Each point is reached from the start by the listed moves, each made 0, 1 or 2 times, or once backwards (-1), plus a little noise. Is the number of moves made odd or even? Then give how often each move was made.

Moves:
(1): [-10 -45  31 -16   8]
(2): [-28  13   3  -7  54]
Start: [24  1 -1  0 -2]
Points:
[ 62  35 -37  22 -64] -> even (-1, -1)
[-32  27   7 -16 104] -> even (0, 2)
[-25 -77  63 -39  69] -> odd (2, 1)

Moves:
(1): [ 12  30   7   8  44 -11 -15  -6 -15  -8  -1]
(2): [ -3  -9  16   4  -8 -17  16  19  -6  34 -14]
(3): [-11  20   4 -30   4  -5   6   3  12  -1   5]
(4): [-13   6  -7   9  17  -3   5   7   6 -13  10]
(5): [-15  -2   7   0  12   9   3  -2  26   9 -31]
(6): [-23  12  -1   9 -19  -2   0   6 -19  20  -6]
(7): [16  6 11 16 -2  4 -4 -5 24 12  3]
(8): [ -1  10  26 -11  -9  -3 -20  13  29 -22 -18]
(9): [ -6  18 -24   4 -13 -14  41  19 -15  23 -20]
(10): [ 16 -15 -35  -8  -5  -4 -28   3   7  20   0]
(11): [-4  9 12 -7  7 22  0 24 -1 -2 -6]
Start: [ 12 -17  22   4   2  18  25  -2  13   3 -17]
Points:
[ -12  -56   33   11   39  -16  -12   26  121  -25 -104] -> even (0, 1, -1, 2, 2, -1, -1, 2, 0, 1, -1)
[ -8  87  22  76  91 -13  85  -2 -57  31 -16] -> even (2, 0, 0, 1, 0, 1, 1, -1, 1, -1, 0)
[ 52 -64 -15  -5 -41 -34  29  15   7  41 -76] -> odd (0, 1, -1, -1, 0, -1, -1, 1, 1, 1, -1)

Moves:
(1): [ 8  3  1  0  5 -3 -2 21 17  6  2 -8  0  4 -3  5  3  3 -2  2  2 -3  0  0
  0 -2]
(2): [  7  -3   3  12  -6   9   7  -6  -1  -4  -4   1  -4  -1  -3  -5  -3   3
   1  -2 -11   6   2   4  -3   1]
(3): [ -4   8   6  -6  -4   0   1   9   2   2   1   4  -6  -2   1  -8  -2   3
   0 -10   6 -14   2  -7   1   7]
(4): [ -1 -17  -6  -3   0   7  -9   0  -7   8 -11   7  -1 -18   7 -10  -6  -7
   3  -4   5   4 -10   1  -2 -13]
(5): [  5   9   1  14   1  -3  -6   4  -1  -2   4  -7 -11  -3  -1   2   5  -8
   4   1  -6  -3  -4  -5 -16  11]
(6): [ -7   3 -11  -6  -8  -4  -3  10   0   1   1  -6   7  -3   0   0  -2  -1
   2  -4   3  -4   2  -6  -3   5]
(7): [ 1  4 -3  0  3  4 -2  3 -4  4  1 -6 -2  3  4 -4  0 -3 -1  7  1  4  6 -1
  6 -2]
(8): [  2 -16   1 -11  -8  -8  -4  -6  -9 -12   3  -4   0  -8  -8  -8   3   4
  -1   8  -4   4  -8   3  10   3]
(9): [ -7   4 -11   0   3   9   1   7   4   8  -2   0  -2  -6   3   8   5   6
  -5  -4   8  -6 -11  -3  11   7]
(10): [  9  -2  10  11  -3   0  -1 -13   6 -11   2  -3   0 -10   5  -1   8  -8
 -10  -3  -7  -3   1  16  -7  -3]
(11): [ 14  21  -2   3   3   9   4   7   2   7  -9  -5   1  -2   0   3  -1  -4
   9  -3  13   0  -5 -10  -4   0]
(12): [ -8  -5 -12  -1   0 -10   3   1   3  -6   8  -3   2 -17   5  -7 -14   0
  -3   2  -3   7   0  -1  -6  -3]
(13): [-12  -3  -5  -9  -8  -1   7   2  -4  10  -2  12  17  -1  -3  -7   1  -2
   1  12   2 -17   5 -12   7   5]
(14): [  7 -17  12   3   8  10  -8  -2 -11 -10  13   8   8  -7  -2   3   3   5
 -10  -5  14   6  -1   7  13  -1]
(15): [ -1   0  -5   7   8  -1   1   5  -8   4  -2  -5  -5   0   0   2   3 -13
   7   4  18   5  -5  11  16 -18]
(16): [ -2 -12  -9  -4  -9   5   7 -12  -7  -2   8  -3   5  15   2  -3  -1   8
  10  11   8  -7   8   6   5  -4]
(17): [ -2   1   0 -12  -2   1   4   1  -1   3  12   7   1  -9  -5   3  15   1
  -9  -8   9  -1  -1 -15   8  -2]
(18): [  1  -6  -6   0   2  -8  -3   1  -1 -13   5  15   7   1  -2  -2  17  11
  -1   1  -6   2   3   1   4   5]
(19): [ -4  -9  -2   1  10  -4   3   4  11 -13   8  -2   3  -1 -10  -2   2  -1
   1   9   3   2  -3  -1   1   6]
(20): [ 20  -1   7   9  -3   5   9  -7  -4  -4  -7   7  -4  13   9  10   0 -12
  -2  -7  -6  -6   7  -9   7   5]
(21): [ 3  5  6 -9 -7  7 -4  4  4  3 -1 14 -3 -5 13  0  0 -3 -2  1  7  3 -2 -5
 -1  6]
(22): [-8 -4  3 -3  1  1  3  4  0  1  4 -8  4  4  5  4  6  1  8  1  2  5  0 -3
  7 -2]
(23): [ 5  0  2 -6  8 -2  6  7 -3  1 -6 -3 -5 -7  0  7  4  3 -2  0  5 -1  6  2
 -3  8]
(24): [ -3  -2  10   5  -9   5  -1  -9 -12  -5 -16   4   0  -7   3  -4  -5   2
  -6   5   0   4   1   3  -4  -7]
Start: [-2 -2 -3 -9  2  1  3  5 -5  6 20  4 -1 -1  1  1  5 -1 -5 -1  0 -1 -2 -2
 -2  5]
Points:
[ -7  -2  21 -44   7  26  35  38 -48   2  44   1  11 -58 -32  -8  -9  27
 -25 -21  82  28  21 -18  31 -13] -> even (0, 2, 1, -1, -1, 1, 0, 0, -1, -1, 1, 1, 0, 2, 1, 0, 2, -1, 0, -1, 0, 0, 2, 1)
[ -81   15  -81  -60  -55   -3   32   61  -14   44   50   69    7  -78
   24  -29   46   24   16  -40    1  -52  -23 -119    9   70] -> odd (-1, 2, 2, 1, 2, 1, -1, 0, 2, -1, 0, 2, 2, -1, 0, 0, 2, 2, -1, 0, 1, 2, 0, -1)
[-26 -88  32 -55 -13  37  -9  25 -48  42  -5  16   5 -37  22 -55 -38  19
  13  19  13  27   1  21  35 -32] -> odd (1, 2, 1, 2, -1, -1, 1, 1, -1, -1, -1, 0, 1, 1, 0, 0, -1, -1, -1, -1, 1, 2, 1, 0)
[-78  16 -42 -58   9 -27  21  90  21  42  57  42   0 -79   2 -20  77  29
 -15 -24 -22 -53  12 -92 -23  81] -> even (0, 1, 2, 1, 2, 0, 1, -1, 1, 0, -1, 1, 2, -1, -1, -1, 2, 2, 0, -1, 0, 2, 2, -1)
[ -5  66 -25   5   5  17  28  35   4  20  16 -30 -47 -93   2   2  28 -37
 -18  35  15  19 -35 -27 -19  58] -> odd (-1, 2, -1, -1, 2, 0, 2, 1, 2, 1, 1, 1, 1, -1, 1, -1, 1, -1, 1, -1, 2, 0, 2, 0)
[ 70  99 -14  10  24  -6  18 121  82 -20  15  -3 -46 -54 -18  32  74  -3
 -20 -30  27  -6 -16 -35 -36  81] -> odd (2, 2, 1, -1, 1, 2, 0, 0, 1, 1, 2, 0, -1, -1, 1, -1, 1, 2, 2, 0, 2, -1, 2, 0)
[-24  15 -47 -11 -26  72  19  25 -68  82  -2   4  31   1  37  13  -5 -34
  49  -3  89 -40 -33 -72  62  -7] -> even (-1, 0, 0, 1, 1, 1, 0, 0, 2, -1, 2, 0, 2, 1, 1, 1, 0, -1, -1, 1, 0, 2, -1, 0)
[  5 -32 -23 -76 -57 -40  37   7   8 -29  92  -3 -20  31 -15  -7  15  31
   5  -2 -10 -14  24 -39  19  31] -> odd (1, 1, 1, -1, 0, 1, -1, 2, -1, -1, -1, 1, -1, -1, 0, 2, 2, 0, 0, 1, 1, 0, 0, -1)
[-27 -42 -31 -51  21   3 -13  78 -23  10  58  27  -2 -36  24  -3  55 -10
 -13  -1  65 -44 -16 -39  85  53] -> even (0, -1, 2, 1, 1, 1, 2, 1, 2, 0, -1, 0, 1, 1, 1, 0, 0, 1, 1, 1, 1, 1, 1, -1)
